Every row gives one point. Any point is a mix of the corners, with weights that add up to 1. It lies inside the corners' shape when no weight is negative. Is each point inside? If not, which corners have a negative weight?
In the rows, 128 means zero.

Corners:
(1): [182 162 104]
(2): [126  65  75]
(3): [ 94 167 104]
(4): [ 87 169 199]
Points:
[ 93 132 130] -> outside (1)
[148 123 100] -> inside
[ 85 158 144] -> outside (1)
[ 96 163 182] -> inside
[173 159 106] -> inside
[116 102 113] -> inside
[128 117 124] -> outside (3)
[163 156  94] -> outside (4)

Corners:
(1): [141  91 151 171 101 178 103  79]
(2): [ 96 162 123 156 156 176 142 249]
(3): [132 137 120 169 121 135 143  73]
(4): [126 138 176 127 112 114 102 144]
(5): [ 98 175 144 117 136 147 110 122]
(6): [ 89  98 130 187 104 138 117  93]
(7): [105  93 111 116 119 148 133  76]
(8): [144 154 106 113 228  76 108  82]
(9): [ 87 105 133 137 160 157 181 130]
Points:
[113 134 127 133 150 131 120  78] -> outside (2, 4)
[118 139 128 155 133 146 134 118] -> inside
[120 130 119 140 155 139 126  99] -> outside (4)
[117 136 122 158 151 123 146 108] -> outside (1, 5, 7)
[117 148 127 139 163 122 135 121] -> outside (1, 7)

Corners:
(1): [130 172 153  93 207 132 120  93  64 110  93 142 146 123]
(2): [ 38  93  51 174 115 145  99 133  55  85  95 169 153  63]
(3): [100 119 182 157 129 188 144 129 183 234 123  79 118 166]
(4): [135 140 202 135 130 101 105  76 131 229 114  89 125 151]
(5): [115 161 127 245  92 108  86 189 113 120 133 175 170  76]
(6): [ 57  91  93 177 114 110 158 123  92  38  82 159 172 100]
(7): [134  54 161 138 132 144 125  76 123 111 146  56 163 182]
(8): [168  93 164 121 103 130 121 132 177 195 117 130 109 162]
(9): [159 127 237 116 134 178 142 163  98 197 104  60  46 175]
(10): [133  74 124 103 110  97 117 142 167 162 107  71 146 226]
(11): [130 114  61 147 167 134 131 153  98 100 131 140  36 137]
(12): [ 82 112  60 186  91 131 177 194 112  78  76 111 167  45]
(13): [117 186 100 127 123 139 113  93  98 109 170 167 115 109]
(14): [ 83  86 166  62 148 171 119 134 133 132 151 104  60 107]
(15): [123 193 113 207  83 129  70 169 177 127  55 102 172  82]
Points:
[114 125 130 144 127 145 134 148 121 119 120 120 115 120] -> outside (2, 4)
[110 134 136 143 125 134 117 139 122 145 112 123 119 114] -> outside (7)
[126 129 139 151 131 137 105 137 123 152 125 130 114 134] -> outside (6, 12)
[111 117 117 159 116 131 114 147 114 118 124 129 115 112] -> outside (1, 3)
[108 145 116 156 123 130 111 139 134 139 102 131 135 113] -> outside (7, 9)
[117 128 133 140 139 144 118 133 114 137 122 125 106 116] -> outside (6, 10)
[107  87 158 117 142 153 142 121 126 154 117  94 109 155] -> outside (5, 13, 15)
[104 109 114 127 132 133 110  93 121 124 123 124 136 138] -> outside (5, 9, 12)
[ 86 109 139 154 120 131 118 134 124 122 109 105 158 102] -> outside (8, 9, 11, 13)
